Each row of a before or after table is a point. The points were changed in one or more steps. Then noise was added and the rows were shuffled. The steps act on columns, c1 being the first. Name the steps. A step turns or swaps two columns, mirrors them in a line or flattens them onto one, adds a multiple of one to another, or multiplies or shifts one. Angles are multiples of 10 degrees, from the lower column toward the higher: turns from -170 to 170, lines from 10 to 170 but not 90. Use the fewest steps. Two steps may share a column if one is a turn and the other turns, adds or multiplies; they go together, in the order done. Otherwise the lowest column goes first.
In the rows, 128 means zero.

Before:
[[163  83]
 [ 99 199]
 [ 66 149]
 [184 116]
 [ 33 188]
 [154 112]
 [141 136]
 [157 141]
 [149 124]
 [154 138]
 [ 83 140]]
After:
[[131  98]
 [137 108]
 [141 123]
 [104  72]
 [133 243]
 [114 173]
 [113 187]
 [148 111]
 [153 111]
 [145  71]
 [177 188]]
Steps: turn c1 and c2 by -60 degrees

Before:
[[129  95 133 153  69 204]
 [107  53  88 184 155 121]
 [181 145 133 100 142 186]
 [163 116 139 147 164  77]
 [ 98  85 106 115 156 118]
 [102 161 102 132  63 110]
 [153  84 117 101  61  89]
 [ 79  55 153 210  73 150]
 [128 115 150 147  94 199]]
After (9 x 6):
[[152 140 102 170 184 150]
 [144  98 138 144 189  55]
 [ 82 120 142  91 111 165]
 [ 93  80 116 197 165 158]
 [150  14  86  71 147 146]
 [145 139 145 135 165  60]
 [179  89 150 105 226 120]
 [ 92 153 119 137 102  61]
 [157  57 107 118  96 142]]
Steps: turn c1 and c6 by -170 degrees; add 1 times c3 to c2; turn c4 and c5 by 140 degrees

Before:
[[ 93  93 128 134  98 100 147 151 136 100 117]
 [122 128 168  88 134 131 101 124 125 138 136]
 [133 161 134  97 133 109 118 136 111 115 139]
 [122 112 144 132 105 115 142 127 154  83  89]
 [104 129 116 142 148 142 140  92  96 148 111]
 [110 123 130 150 111  82 116 142 132 107  94]
 [104 116 133 143 102 117 154 156 168 119  87]
 [128 158 142 120 103 127 100 117 114 124 145]
 [122 147 119 116 145 138  88 124 122 118 145]
 [142 106 122 131 137 151 128 127 100 150 118]
 [119 135 143 161 128  93 137 127 142 104 133]]
After (11 x 11):
[[149 122 130 106 139  95 117 142 141 118  84]
 [173  92 128 123 130 118 148 153 152 117 102]
 [134 130 114 132 160 110 138  95  30 135 142]
 [115 106 122 125 127 119 125 126  44 139 149]
 [121 147 120 147 138 141  90 125 107 124 137]
 [164 117 132 111 131  87 155 156 249 125 118]
 [134 134 142 102 151 134 138 128 170 119  94]
 [126 128 170 167 115 135 100 125 118 132 129]
 [145 162 141 127 106 145 100 117  84 128 125]
 [148 112 142 119 117  91 143 127 206 113 116]
 [122 162 134 157 114 139 119 135  75 123 109]]
Steps: turn c1 and c5 by 140 degrees; turn c4 and c5 by 150 degrees; swap c6 and c11; multiply c9 by 3; multiply c10 by 0.4

Before:
[[ 57 121  90 108 105 144 114 150 137 112 165 151  79 152 180  40  94 155]
 [147 143 102 155 131 118  51  49 180 127  62 101 137 163 110 165 215 121]
 [149 167  92 187 135 176 102 123 117 123 110 152 115 128  79 105 116 148]
 [128 148 142  79  92  91  83  89 126 132 132 161 123 181 205  75 107 149]
 [199 136  58 142  53 127  83 118 173 125 115 141 148 166 138 146 217 150]
 [129 132 116  72 152  80 121  89 137 130  41 239 113  67 125 112 149 102]
 [145 114  86 141 208 115 118  45  89 171 120 118  88 191 147  77 144 192]
 [104 143  69 150  81 146  79  72 185  77 190 222 175 163 148 166  62 113]
 [ 29 112 119 192  87 157 159  68  74 124 125  68  91  72 110 148  82 101]]
After, 9 rows:
[[ 39 114  79 206  88  63 158 142 150 122 159  67  93  70 109 150 131 103]
 [126 150 125 105  95 118  81 183 124 130 133 161 128 184 203  74  78 143]
 [194 133 182  81  55 120  82 135 139 125 102 144 149 165 136 145 204 151]
 [ 53 120 144 132 103 135 114 100 142 109 154 149  79 150 182  40  91 156]
 [152 166 119 181 134  91 103  95 146 126 119 152 115 128  78 101 159 149]
 [165 142 178  90 130  75  51 186 119 128 111 102 136 161 108 163 209 118]
 [ 86 141 188 188  77  74  76 150 128  77 143 221 178 160 148 165  93 114]
 [158 133 140  70 153 130 122 189 131 130 116 240 112  70 125 109 107 101]
 [146 115  97 129 209  73 115 192 161 167 123 115  87 192 148  81 149 189]]
Steps: flatten c1 and c11 onto the line at 160 degrees; multiply c3 by 0.4; turn c3 and c9 by -110 degrees; turn c4 and c17 by 40 degrees; turn c6 and c8 by -130 degrees

Before, 12 rows:
[[117  88 154 116 167 156  75 151 143 173 178  93 193 141  97  98 107 203
   86  98 119 101 100  55 140 158 134 155 135 140 127  82 117 115  98 111
  142 128 126 199 184 116 144 124  58  80 187 177]
 [186  76 138 110 158 130 162 146 183 117 135 139 130 127 112 107 129 139
   74 131 163 165 165 106  99 133 158 152 104 121 101 124 115 128 172 150
  131  89  87  60  87 127 147 101 249 139  99 162]
 [164 134 119 134 204 151 156 145 176  95  93 158 143 150 119 118 104 148
  125 126  83 133 199 113 101 141 128 181 125 103 106 138 146  76 157 169
  162 112 107  70  81 136 102 110 178 127 138 154]
 [152  64 138 117 103 210  95 127  50  96 139 101 162 173 155 170 107 174
  161  98 207  96 103 165 133  90 152 136  82  94 138 106 153 130 148 120
  200 167 218  97 115 159  54 159 113 172 148 104]
 [166  52 147 144 148 139 117 131 150  92 129 148 150 128 168 120 115 127
  117 135 102 170 140 148  62 115 164 138 122 135  64 118 120  70 124 106
  156 116 115  86 124 154 111 112 202 158 117 160]
 [155  78 141 117 110 232 105 160  49 130 177 132 192 174 159 182 108 159
  162  83 184  83  64 152 130  49 145 114 148 109  76 104 184 115 183 101
  143 180 177 112 136 111 118 145 107 135 160  98]
 [113  62 118  98 116 224  85 152  90 111 107  73 173 184 192 200 151 160
  172  84 184 131  65 164 147 110 146 127  89  77 109 108 152 110 194  85
  140 186 215  53 122 142 114 126 139 157 156 144]
 [155  88 149 166 147 140 160 116 127 100 131 132 155 134 135 133 134 115
   63 183 108 134 139 131  76 128 163 179 111  69 110 134 124  98 118 161
  140 107  81  60 100 114 168 107 205 109 119 174]
 [111 139 146  33 142 124 124 127 136 102 163  92 177 148 141  96 142 196
  105 120 142  76  88  99 142 142 115 145 142 137 159 105 132  95  82  93
  119 119 111 213 222  80 152 121 110 125 188 166]
 [201 115 167 125 179 139 174 116 110 125  90  91 119 111 121 135 140 109
   82 128 108 188 156 131 124 159 106 198 123 149  97 136 116 121 138 137
  104  81 135  83 107 123 150 112 217 137 141 180]
 [105  75 168  67 124 162 125 120 137 112 132 107 177 176 114 147 116 196
  149 140 139  73 126  86 122 106 126 125 169 143 138  96  99 110  99 116
   99 108 145 150 193 135 119 146 105  83 161 184]
 [206 105 118 134 149 133 130 100 191 112 138 133 123 126 141  89 127 118
  106 140  95 132 211 132  91 129 102 191  86 124  72 159 108  96 152 175
  162  76  82  61 114 144 187 134 191  98 130 175]]
After:
[[199 114 162 127  97 140 136 121 115 130  86  91 115 115 122 140 144 114
   83 128 116 189 154 180 125 160 100 197 124 146  95 139 114 171 138 139
  102  81 138  84 102 115 148 137 215 140 148 185]
 [107 137 147  39 115 128 155 120 140  99 168  92 184 147 142  86 148 184
  106 119 136  78  93 116 140 141 114 150 145 138 162 104 133 131  80  89
  125 120 109 211 219  75 146 167 106 126 192 167]
 [212 104 116 131  99 137 126 101 103 114 137 133 122 124 144 113 128 142
  107 145 190 126 210 130  88 129  94 195  91 127  77 167 109 126 152 178
  162  76  82  60 114 147 188 153 190  95 136 176]
 [119  58 114  96 135 224  84 160 179 105 101  75 176 184 197 144 149 119
  174  89  84 133  61  90 148 110 152 124  91  77 112 105 154 125 196  85
  139 186 217  49 120 147 111 146 140 156 149 144]
 [116  90 153 115  97 157 185 152 115 177 177  95 193 140  94  71 102 190
   85  96 138  99 104  64 148 156 133 152 137 143 125  81 118 152  95 116
  136 133 123 197 189 114 139 138  60  78 184 182]
 [184  79 138 110 121 133 154 151 161 114 136 137 129 124 111 119 126 146
   72 130 180 162 161 157  98 132 156 149 101 121 106 124 114 166 176 155
  132  93  90  62  85 123 151 136 252 135  97 167]
 [164  47 144 144 112 141 103 125  95  88 132 152 148 132 167 123 109 130
  115 129 148 173 134 123  63 113 169 143 121 137  61 114 113 136 126 107
  153 119 116  86 122 154 108 189 202 161 114 158]
 [104  76 169  63 111 163 172 125 141 114 135 107 172 180 119 102 119 161
  149 139 136  75 123 117 127 105 121 124 166 139 129  95 108 113  94 116
   99 109 141 150 195 135 112 139 106  86 157 179]
 [158  85 145 169 115 138 133 118 103 103 126 126 155 134 136 138 130 114
   66 182 128 131 141 162  81 122 160 180 107  66 110 132 122 152 127 163
  138 109  78  56  98 116 164 160 202 106 120 172]
 [153  82 136 118 124 233 105 153 187 129 175 135 190 168 159 131 111 122
  158  85  49  79  63 113 131  52 144 113 147 106  73 104 182 106 188  97
  138 181 179 111 141 112 123 130 106 144 156  96]
 [152  62 137 119 128 209  90 121 208  96 138 106 167 168 161 124 112 133
  160  95  47  97  99 107 135  95 151 138  86  92 141 104 150  91 152 124
  200 173 219  99 118 159  52 121 115 174 153 104]
 [166 133 113 137  71 157 150 145  81  95  98 162 142 143 119 114 102 142
  127 125 178 130 206 155 102 141 129 176 124 105 105 134 145 170 157 170
  163 105 105  77  78 136 102 177 173 123 139 154]]
Steps: turn c34 and c44 by -110 degrees; turn c5 and c34 by 140 degrees; turn c7 and c24 by 80 degrees; swap c9 and c21; flatten c16 and c18 onto the line at 130 degrees

Before (8 x 64):
[[186 100 154 160 147 135 181 169 141 136 145 197 193 128 128 154 108 153
  128 135 103 152 137 104 137 147 168 126 135 122 123 112 153 112 165 114
  249 114 191  93 111  78 134 164 127  92 102  85 143 112 136 127 155 152
  180 119 204 129 193 128 111  87 133 114]
 [128 141 168 150 131 154 134 142  93 103  83 116 135  81 161 157 141  86
  135  98 172  39 195 108 126 141 183 115 124 182 110 147 100 136 160 113
  179 202 103 199 112 121 124 153 117 103 102  88 108 131 104 186  87  89
   87  97 176 114 139 104  86 146 115  91]
 [167 100 113 138 151 135 113 171 141 158 231 115 152 116 128 128  87 142
  125 109  97 112 119 194 118 140 123  91 129 173 193 147  90 105 139  87
  171 126 103 188 143  92 101 133 148 143 100  91 123 110 159 106  91  84
   95  77 157 130 190 129  70 118  99  70]
 [204 118 128 130 166 129 139  57 144 173 138 175 131 134 128 124 151 167
  113 198 164 103 142 140 115 121 148  79  47 102 177 119  92 134 128  80
   79 148  76 173 118 130 140 134  80 168 153 164 103 152 199 153 176 118
  153  56 190  83 156  88 108 136 110 100]
 [ 76 157 168 153 138 134 111 133 151 110  69 149 165 122 204  84 100  96
  160 152  61  93 144 201  95 139  71 112 130 161 238 110  90  62 168 102
  171 121 121 143  96  46  94 150 147  54 152  77 100  90 147 104 149 127
  125 163 158 130 176 137 161 135 128 106]
 [114 109 123 185 104 149  84 128  37  75 127  77 186 118 102 107 103  68
  126  91  83 159 126 181 141 144 117 143  77 197 180 158 165 148 169  83
  120 179 107 139  95 126  50 167 138 163 184  83 100 116  99 155 192 110
  114 187 114 171 118 178 117 158 186 101]
 [155 154 157  95 148 116 143 140 112 146 151  74 200 140 123 159 104 184
  157 135 117  73 162  99 129 153  60 118 128  79 164  75 158  84 123  81
   96 155  98  92 142 132 105 133 124  80  66  92  94  86 133 181 163 115
  149 167 105 177  94 129 149  94 102 113]
 [102 119 130 146  94 135  76  81 151 120 103 115 135 138 142 148 163 116
  125 135  85 181 124 156 108 132 126 106 197 121 148 170 116 128 147 136
  150 119 135 110  96 140 151 143  99  97  83 124 116 194 107  58  64 101
  140 149 150 128 212 127  97 131 110 166]]
After (8 x 64):
[[115 101 151 160 146 132 180 171 139 135 148 200 213 128 129 153 109 149
  127 135 103 151 138 102 136 146 167 126 132 125 118  64 151 110 166 115
  251 119 191  96 107  74 136 162 128  91 102  82 145 113 139  52 152 153
  181 121 202 126 194 126 114  87 135 113]
 [121 140 166 147 133 156 132 145 126 101 118 115 131  80 160 122 145  83
  132  97 170  36 196 108 128 141 184 116 128 187 166 113 103 137 158 114
  177 202 104 197 113 116 125 154 119 103 101  88 108 129 108  24  88  87
   88  94 178 114 139 103  89 147 114  92]
 [178 121 129 129 168 127 140  60  93 175 128 171 186 133 132 130 153 171
  112 201 167 103 140 142 116 120 149  80  45  98  88  91  91 133 132  80
   77 147  76 172 119 127 143 132  79 166 153 166  98 151 198  46 173 116
  155  53 191  80 156  91 108 134 105  99]
 [141  95 116 138 150 131 115 170  77 159 171 114 178 117 128 181  87 143
  126 109  95 111 118 189 116 139 122  95 127 173  90  71  91 104 136  84
  175 127 103 185 144  94 102 135 146 140 100  92 125 111 163  96  88  87
   94  78 158 130 190 130  70 117 101  72]
 [ 75 109 123 187 104 145  85 131  40  74 116  78 152 120  98 114  99  66
  127  92  85 160 126 184 140 140 114 143  75 200 184 143 166 147 168  85
  120 180 106 142  94 126  51 165 137 161 186  85  96 116  99 105 191 111
  116 187 116 169 119 178 115 159 188 100]
 [109 118 132 145  90 135  76  83 120 118 127 118 111 135 142 129 162 113
  125 136  85 180 127 156 113 130 124 105 197 123  99  30 115 126 145 133
  152 120 136 110  98 143 153 141 100  98  84 128 117 194 109 115  64  98
  137 151 151 126 212 127  96 128 111 161]
 [ 84 156 161  97 144 116 145 138  92 146 152  76 196 143 121 156  99 186
  157 136 117  72 162  98 123 157  58 123 131  78 122 222 154  83 121  78
   94 156  98  92 142 131 106 132 126  79  65  91  97  87 134 159 161 115
  150 168 107 179  94 129 147  96 102 111]
 [ 70 159 166 154 138 137 108 133  43 110  84 149 116 120 204  71 101  94
  162 152  62  93 143 201  97 141  67 113 130 161  53  92  88  59 169 106
  171 124 123 141  96  49  95 151 146  53 152  80  97  89 145 124 149 127
  124 166 155 128 178 134 161 135 128 106]]
Steps: turn c1 and c13 by 50 degrees; mirror c9 and c31 in the line at 150 degrees; flatten c11 and c16 onto the line at 50 degrees; add 1.5 times c57 to c32; turn c32 and c52 by -130 degrees
